Every row gives one point. To make a cloud, some directions were put in groups of two or more. Within a group, all points are equally far from the middle, so they leave a hole (a ring in 2 directions, a hollow ball in 3). The other directions are filled evenly. Then the cloud was stretched, turned, moved and blurred a little. How many holes are there, and how many directions does each take, smallest first?

Cloud (20 x 3):
-34; 25; 38
14; -7; -31
-29; -36; -23
-29; 3; -44
19; -16; 64
32; 19; 42
11; -4; -31
-24; 33; 22
30; 7; 62
-10; -37; 29
48; -52; 3
31; 7; -15
17; 2; -26
-29; 6; 49
-41; 6; 47
2; 2; 58
-40; 35; 18
44; 13; 54
-7; -40; -14
10; 24; 0
Holes: 1 (2)

Cloud:
-20; 59; 44; 23
-20; -12; 22; -41
-61; -5; 36; 0
-59; 33; 19; -10
-12; 44; 40; -20
-67; -5; -2; 19
-63; 29; -10; 4
-17; 26; -39; 0
2; 45; 52; -3
-12; -41; 34; -20
-2; 34; 34; -29
-40; 6; 48; 37
-11; 25; -39; -1
17; 20; 19; -34
8; -57; 2; -10
-13; -43; -23; 18
19; -51; 8; 0
-25; 35; 44; 44
-4; 40; 61; 16
45; 8; 20; -7
-57; -5; 23; 34
0; -12; 3; -45
10; 32; 59; 6
40; -26; 12; 12
31; 3; -11; 26
-9; 11; 66; 22
-4; 43; -21; 25
28; -23; -6; 26
Holes: 2 (2, 2)

Cloud (47 x 6):
5; -3; 62; 32; -26; 22
-46; 6; 32; 12; 10; 4
-5; 25; -39; 11; -1; 23
33; -5; -37; -15; -14; -58
-23; -5; -60; -7; -15; -26
0; -10; -53; -54; -20; -3
-28; -36; 14; -29; -66; 1
7; 5; 16; 39; 27; -41
1; -12; -57; 1; -41; -15
42; -26; -19; -11; 39; -29
27; -10; 21; 55; -24; 7
-5; -29; 30; 17; -69; -24
33; 9; 6; 45; -19; 40
36; -2; 59; 16; -43; 21
9; 0; -15; -34; 37; 21
3; 33; -14; 38; -2; 19
12; -34; 28; 37; 1; 13
-35; -46; 17; -38; -42; -21
19; -11; -15; -24; 25; -86
-5; -70; 6; -24; -15; -16
-61; -11; 19; -24; -35; -19
-15; 4; -26; 20; -54; 59
44; 20; 5; 25; -20; -49
13; -21; 26; 13; -1; 49
0; 41; -6; -46; -41; -4
-2; 48; 17; -35; -11; -13
24; 30; 55; -18; -33; 17
37; 12; -17; 18; 22; 13
14; 28; -27; -17; 26; 7
27; -43; 15; -56; 15; -48
8; 14; -14; -28; -51; -62
-30; 6; -43; 24; -48; 11
48; -37; 6; -37; 17; -16
16; -14; 22; 34; -70; -23
9; -9; -45; -19; -66; 23
-55; -25; -20; 10; -21; 27
14; -9; -1; 15; 48; -55
17; 7; 36; -41; -4; 26
-28; 23; 9; 30; 19; -6
0; 5; 39; -4; 45; -56
-24; -20; 5; -22; 24; 35
-7; -28; 6; 39; -5; -50
32; -42; -13; -51; 28; -50
3; -4; -2; -42; -82; 3
-37; -56; -8; -56; 1; -37
-27; 8; -52; -14; -12; -38
31; -9; -7; 44; -13; -27
Holes: 2 (2, 4)
